Each point is reached from the start by the listed moves, each made 0, 1 or 2 times, or once backwards (-1), plus a little noise. Is the number of moves made odd or even? Then give how often each move was made.
In the rows, zero is written as 128.

Moves:
(1): [157 101 118]
(2): [155 170 147]
Start: [113 108 138]
Points:
[146  12  98] => odd (2, -1)
[226 141 156] => even (2, 2)
[111 177 167] => even (-1, 1)

Moves:
(1): [154 128 137 125 123 117 120 127 131 116]
(2): [128 160 108 140 113 118 126 140 127 133]
(3): [117 152 159 134 139 130 137 125 132 126]
(4): [130 127 122 173 143 127 121 117 150 135]
(5): [135 145 118 117 182 141 108 125 122 111]
(6): [134 134 135 122 121 166 114 134 136 133]
(7): [142 142 109 128 124 138 159 117 116 106]
(8): [116 113 136 141 138 128 132 163 128 113]
Start: [107 111 129 121 112 119 135 128 162 112]
Points:
[121 116  48 124 234 137 137  52 146  81] => odd (-1, -1, -1, 1, 2, -1, 1, -1)
[201 119 108 183 190 130 149  63 177  32] => even (2, -1, 0, 2, 1, 0, 2, 0)
[162  99  96 108 213  79  89 152 144  33] => odd (2, 0, -1, 0, 2, -1, 0, 1)
[ 97 128 145 160 211 249 169 157 169  45] => odd (-1, -1, 1, 1, 1, 2, 2, 2)
[123 206 169 211 186  97  72  91 230 134] => odd (1, 1, 2, 2, 1, 0, -1, -1)
[ 59 187 163 147 124 128 162 136 167 124] => even (-1, 1, 2, 0, 0, 0, 0, 0)

Moves:
(1): [155 129 121 132 129 121 109 140 134 133 112 118 131 134 129 123]
(2): [125 152 124 135 130 119 139 134 113 128 128 127 137 121 130 133]
(3): [137 127 155 135 117 123 138 123 129 125 128 122 126 142 129 126]
(4): [126 120 117 153 130 136 128 135 116 126 114 132 130 128 122 118]
(5): [119 119 136 133 165 121 125 115 114 126 123 117 146 132 121 136]
(6): [133 141 133 125 138 161 119 123 119 129 145 126 119 127 137 131]
(7): [132 127 117 128 142 145 160 138 145 120 136 118 117 128 119 125]
(8): [127 124 134 122 128 129 123 150 122 127 135 143 132 138 117 130]
(9): [117 146 130 133 129 135 112 121 160 125 136 140 127 122 110 124]
(10): [114 120 135 133 137 129 134 133 125 164 124 132 111 124 126 128]
(11): [137 115 121 140 132 114 134 131 126 132 159 133 134 122 124 121]
(12): [135 132 131 116 130 125 145 120 134 134 123 146 130 124 127 121]
(13): [132 123 122 130 109 141 130 127 129 141 134 118 151 130 111 130]
(14): [122 136 109 123 130 128 131 115 130 131 129 132 125 160 136 131]
Start: [121 138 145 119 108 130 126 134 131 125 141 128 131 157 125 114]
Points:
[ 99 172 233 186 165 110 145  92  63 120 174 144 193 124  98 117] => even (-1, 2, 2, 1, 2, 1, -1, 0, 1, 0, 1, 1, 0, -1)
[ 84  96  58 112  98 153 199 182 215 166 249 193 108 202  50  93] => even (-1, -1, -1, 0, -1, -1, 2, 2, 1, 1, 2, 0, 1, 2)
[177 114  65 124  77 154 153 132 118 219 196 122 146 156 135  92] => odd (1, 0, -1, 0, -1, 1, 0, -1, -1, 1, 2, 1, 2, 1)
[203 235 170 120  24 182  99 128 107 172 114 107 166 217 143 117] => odd (2, 2, 2, 0, -1, 2, -1, 0, 0, 0, -1, 1, 2, 1)
[140 126 152 194 137  63 126 112  80 179 159 130 160 237 133 102] => even (1, 1, 2, 1, 1, 0, -1, 0, 0, 1, 2, 0, 0, 2)
[ 92  56 226 154 165 126 196 106 102 207 155 161 155 182  64  98] => even (-1, -1, 2, 1, 2, 0, 0, 1, 0, 2, 1, 2, 1, 0)
[109 146  50  95  89 212 162 121 201 126 135  87  87 211 125 117] => odd (0, -1, -1, 0, -1, 0, 2, -1, 0, 0, -1, -1, 1, 2)
[ 96 142 229 161  92  62 204 165  33 147  50 188 136 140 133  95] => odd (-1, 2, 2, 2, 0, -1, -1, 1, -1, 1, -1, 2, -1, -1)

Moves:
(1): [137 119 124 133 139 127 122 125 131 131 119 134 139 129 132 130 126 120
 129 130 129 126 126 126 130 129 140]
(2): [133 135 126 118 121 123 125 119 129 127 131 129 128 121 136 125 115 125
 126 125 129 124 133 127 123 127 126]
(3): [122 126 142 127 130 139 121 119 120 127 128 120 121 128 130 132 126 125
 132 113 117 130 126 116 121 130 125]
(4): [128 133 135 136 128 130 125 118 128 127 132 121 134 130 129 127 119 124
 127 124 128 123 133 131 123 141 142]
(5): [127 137 125 131 130 126 127 123 120 127 122 129 118 129 132 128 129 129
 133 128 120 128 127 133 129 127 130]
(6): [129 130 127 121 123 141 138 134 127 128 128 121 128 133 131 125 132 131
 130 139 124 123 121 127 128 122 128]
(7): [126 127 129 129 128 126 129 130 135 133 132 122 131 112 130 125 129 131
 131 124 126 133 133 125 126 133 142]
(8): [130 129 122 129 129 124 133 137 126 120 134 126 135 130 129 128 125 133
 131 133 130 115 125 115 136 129 123]
(9): [116 129 138 124 133 124 125 125 133 134 120 128 129 130 125 122 119 129
 114 131 136 133 128 121 130 123 128]
(10): [131 127 124 126 126 124 122 134 131 135 132 127 132 127 131 125 123 140
 126 122 123 129 129 135 134 136 121]
(11): [130 122 105 128 140 131 148 128 135 126 152 141 136 125 131 137 132 122
 129 131 112 135 122 120 124 127 133]
(12): [122 126 127 134 129 138 122 136 126 127 119 144 131 123 128 121 119 129
 136 132 133 140 133 122 119 144 128]
(13): [124 128 127 117 126 136 131 127 115 129 126 117 141 134 126 137 136 116
 128 120 123 122 142 134 134 135 122]
(14): [125 114 137 123 127 119 134 132 127 129 127 143 128 138 135 125 126 128
 133 133 114 131 137 123 132 128 126]
(15): [125 124 128 127 113 136 113 133 127 127 136 130 124 129 124 127 127 128
 131 125 129 121 127 131 133 129 135]
(16): [117 124 141 134 121 125 120 131 134 136 126 121 120 124 139 143 116 131
 138 130 129 134 135 125 135 136 124]
(17): [138 152 137 117 127 122 118 134 123 142 142 121 140 133 127 137 149 129
 132 137 126 130 123 113 113 126 137]
(18): [138 144 133 124 123 126 136 136 124 128 134 138 137 141 126 142 137 143
 128 119 124 129 123 127 132 121 137]
(19): [132 132 126 132 136 130 131 117 144 129 128 129 125 144 133 122 129 136
 140 121 123 126 129 114 135 126 117]
(20): [126 119 121 127 128 126 125 113 120 126 133 130 132 119 129 130 133 132
 134 131 126 134 124 132 128 121 134]
(21): [124 127 128 120 133 126 137 135 120 126 130 123 122 131 128 131 127 123
 141 129 133 135 123 126 124 135 124]
(22): [127 128 123 127 125 125 127 131 131 118 127 119 137 130 135 127 126 128
 125 123 123 135 129 129 130 126 124]
(23): [130 124 133 121 140 132 117 122 131 121 129 122 128 130 125 139 122 139
 132 133 128 127 139 131 129 125 135]
(24): [134 134 131 134 130 129 128 132 138 135 128 128 136 128 116 119 118 123
 130 126 125 128 129 134 129 124 122]
Start: [120 122 123 126 139 129 114 142 132 137 139 132 127 131 133 126 138 133
 135 140 112 113 117 126 124 119 117]
Points:
[160 190  81  76 209 115 111 126 145 143 157 154 217 152 174 196 139 163
 118 106  70 128 155  63 137 123 153] => even (2, 2, 0, -1, 2, -1, 1, 1, 2, 1, 2, 1, 2, -1, -1, 0, 1, 2, 1, -1, -1, 1, 2, -1)
[169 169 147  66 126 109  80 121  59 159 163  48 211 142 172 178 173 124
 162 109  79 131 108 156  92 139 169] => odd (2, 1, 1, 2, 0, 1, 0, -1, -1, 2, -1, -1, 1, 0, -1, 0, 2, 1, -1, 2, 2, 2, 0, 0)
[120 191 186 112 136 103  50 109 115 181 125  26 196 126 146 131  69  78
 130  61 113  80 144  94 134 168 123] => even (2, 2, 2, 2, 1, -1, 1, 2, 2, 1, -1, -1, 2, -1, 0, 1, 1, 0, 0, 0, 1, 1, -1, 2)
[120 119  73 126 131  98  78 185 122 157 205 190 178  94 147 123 159 159
 174 184 134 148  78  55 103 158 180] => odd (1, 0, -1, 0, 0, -1, 1, 2, 1, 1, 1, 2, -1, 0, 2, 0, 2, 0, 0, 2, 1, 0, -1, -1)
[ 68  95 211  60 132 153 139 148  93 184 168  82 105 158 140 161 178 126
 180 147  70 143 119  82 108 117 117] => even (-1, -1, 2, 0, -1, 2, 1, -1, 1, 0, 0, -1, 1, 2, 0, 1, 1, 0, 0, 1, 2, -1, 0, 0)
[130 217 193  65 127 204  41 140  84 142 134  57 145 222 165 173 134 157
 249  96  55 133 159 103 101 170  94] => odd (0, 1, 2, 1, 2, 2, -1, -1, -1, 1, -1, 2, 2, 0, 1, 1, 2, 1, 2, 0, 2, 2, 2, 1)
[119 185  91  55 134 109 137 145 130 148 171  96 118 160 171 182 133 170
 138 105  92 100 143 136 170 121  73] => even (-1, 2, -1, -1, 2, 0, 0, 0, 1, 2, 1, -1, 2, -1, 0, 1, 0, 1, 1, -1, 1, 0, 1, -1)
[124 125 115  75 124 124  56 200 129 154 150 163 203 151 171 192 146 196
 123 159  63 147 146 126 167 116 196] => odd (2, 0, -1, -1, 2, 1, 1, 0, 2, 2, 1, 1, 1, 1, 2, 1, 1, 2, -1, 0, -1, 2, 2, -1)

Moves:
(1): [121 133 124 132 130 148 133 124 115 147 121 129 128 107 103 128 120 127
 112 118 112 125 144 120]
(2): [128 138 129 130 129 134 133 130 137 130 116 128 120 120 131 129 126 132
 125 124 123 131 136 134]
(3): [130 132 150 125 110 128 130 117 132 130 125 114 138 126 119 128 135 139
 125 126 127 132 133 132]
(4): [128 132 134 136 135 127 126 129 110 135 114 133 120 128 118 138 125 137
 131 128 131 122 130 131]
(5): [135 132 122 135 129 127 135 116 127 144 141 128 121 132 129 137 141 119
 135 120 129 132 126 120]
(6): [128 144 139 128 135 115 142 127 135 127 122 120 110 136 125 120 123 121
 123 130 120 133 133 131]
(7): [114 139 138 131 121 120 128 128 123 121 121 121 124 133 135 127 125 140
 121 130 104 139 129 127]
(8): [126 132 116 118 132 129 135 132 129 122 137 122 122 126 128 133 121 135
 124 130 135 125 127 128]
(9): [126 132 137 129 122 122 106 137 129 122 136 125 126 128 130 128 140 123
 131 123 124 134 125 123]
(10): [123 122 132 126 126 129 129 133 126 129 130 131 130 120 132 127 125 133
 140 132 132 135 126 130]
(11): [129 131 137 128 133 130 138 135 127 125 127 133 126 129 133 133 125 124
 128 120 127 128 133 121]
(12): [125 125 136 112 127 132 135 131 128 123 127 127 124 132 124 130 139 126
 128 128 127 133 115 127]
(13): [134 124 124 131 129 126 143 136 120 131 122 128 129 121 131 129 121 125
 127 136 137 127 122 135]
(14): [127 110 126 137 135 135 137 136 117 130 126 126 115 133 130 123 127 129
 135 132 136 114 130 130]
(15): [129 140 123 118 119 129 136 135 127 113 112 134 119 118 122 123 124 141
 120 122 138 140 138 122]
(16): [131 127 121 130 116 129 127 132 128 135 126 135 126 110 127 125 121 134
 136 124 121 121 135 135]
(17): [133 130 123 131 140 125 120 124 126 105 128 128 119 127 136 123 133 126
 129 121 124 143 131 134]
(18): [127 137 131 114 119 131 147 142 133 129 125 126 141 136 129 113 124 138
 135 117 148 121 122 133]
(19): [126 118 128 126 128 129 129 127 122 123 131 129 142 128 119 126 151 121
 135 134 127 122 131 137]
(20): [128 134 125 120 130 143 130 126 125 137 123 120 131 123 120 127 131 130
 137 133 124 119 130 115]
(21): [134 136 132 143 138 134 139 137 127 138 134 146 125 124 127 127 127 152
 124 141 131 128 125 120]
(22): [122 137 125 129 122 135 126 120 133 130 137 125 132 127 121 134 128 120
 132 127 130 122 122 131]
(23): [123 109 111 127 134 134 117 146 131 122 125 137 128 115 124 139 137 132
 138 113 137 125 121 102]
(24): [132 128 130 137 131 126 123 135 125 132 130 134 124 139 119 134 122 126
 132 136 120 133 133 133]
Start: [134 125 136 136 139 125 124 116 133 138 142 124 127 126 155 126 132 119
 125 119 136 122 109 131]
Points:
[109 178 189 138  75 149 206 102 113 145  92  81  89  34 118 135  93 119
 119 121  84 134 182 203] => even (1, 2, 2, 0, 0, 1, 1, 1, 0, 2, 2, 0, 2, 1, 1, 2, 0, -1, 1, 0, -1, 2, -1, 0)
[ 94 132 109 104 110 177  32 133 115  53 111 124 143  37  46 144 188 111
 127  60  37 174 187  61] => odd (2, -1, 1, -1, -1, 0, 1, 0, 1, 0, 1, 0, -1, -1, 2, 1, 2, -1, 2, 2, -1, 1, 2, 2)
[126 239 144 164 141 128 167 111 172 122 113 159  80 114 155  87  56 145
  95 122  86 220 141 192] => odd (1, 2, -1, -1, 0, 1, 1, -1, -1, 2, -1, 0, 0, -1, 1, 0, 2, 1, -1, -1, 1, 2, -1, 2)
[122 183  74 100 116 179 125 117 104 150 147  96 123 102  83 141  97 121
  86  63 159 122 142  74] => odd (2, -1, 0, 0, 1, -1, 0, 2, 1, -1, 0, -1, 0, 0, 2, -1, 0, 1, -1, 1, -1, 1, 0, 1)
[121  64 184 211 157  80  67 161  85 148 105 101  85 147 101 155 160  80
 152 160 103  84 141 186] => even (0, 1, 1, 2, -1, 2, 0, 0, 2, 0, -1, -1, 1, 2, -1, 0, -1, -1, 2, -1, -1, 0, 1, 2)
[126 131  65 182 197 165 159 155 118 145  95 152   7  42 138 144 137 136
 169 112 154 106 114  92] => odd (0, 2, -1, 1, 1, 2, 0, 0, 0, 1, -1, 0, 1, 2, 1, 1, 1, -1, 0, 1, 1, 2, 2, -1)
[ 95 192 137 112 118 230 193 107 120 154 118 141 173  29 109 101 157 183
 119 113  71 144 103 117] => even (2, 1, 0, -1, 0, -1, 2, -1, -1, 1, 0, 2, 1, -1, 0, 1, 2, 1, 1, 2, 2, 2, 0, -1)
[163 133 111 150 189 172 188 137 142 162 175 148 119 101 127 151 202  77
 191 116 152 119 118  91] => odd (0, 1, 0, -1, 2, 1, -1, 0, 0, 1, 2, 0, 1, 0, 0, 0, 1, 0, 2, 2, 1, 1, 1, 1)
[ 68 118 151 103 146 175 105 182 110 134 120 133 132  90  93 179 179 181
 165 141 155 105  48  83] => odd (0, 1, 0, 2, -1, 0, 1, 1, 1, 2, -1, 2, 0, 0, 0, -1, -1, 0, 1, 1, 1, 2, 2, 0)
[147 123 133 179 146  93 110 126  83  41  88 141  84 124 163 138 159  92
 146 107 110 148 164 172] => odd (-1, 0, 0, 1, 0, 0, 1, -1, 0, -1, 2, -1, 1, 1, 2, 1, 2, -1, 2, 0, -1, 1, 0, 1)
[138 116 153 170  87 114 179  89 139 188 201 149 134 178 137 129 191 101
 174 179 105 114  83 202] => odd (-1, 0, 0, -1, 2, 0, 1, -1, -1, 0, -1, 2, 0, 1, 0, 2, -1, 0, 2, -1, 1, 2, -1, 2)
[123 146 229 125 158 157 217 138 117 152 119 108 121  94 115 101 187 132
 133  84  76 176 122  96] => even (2, 0, 2, -1, 1, 2, 1, -1, 0, 2, 2, 2, 1, 0, -1, 0, 2, 1, 1, 1, 1, -1, 1, 0)
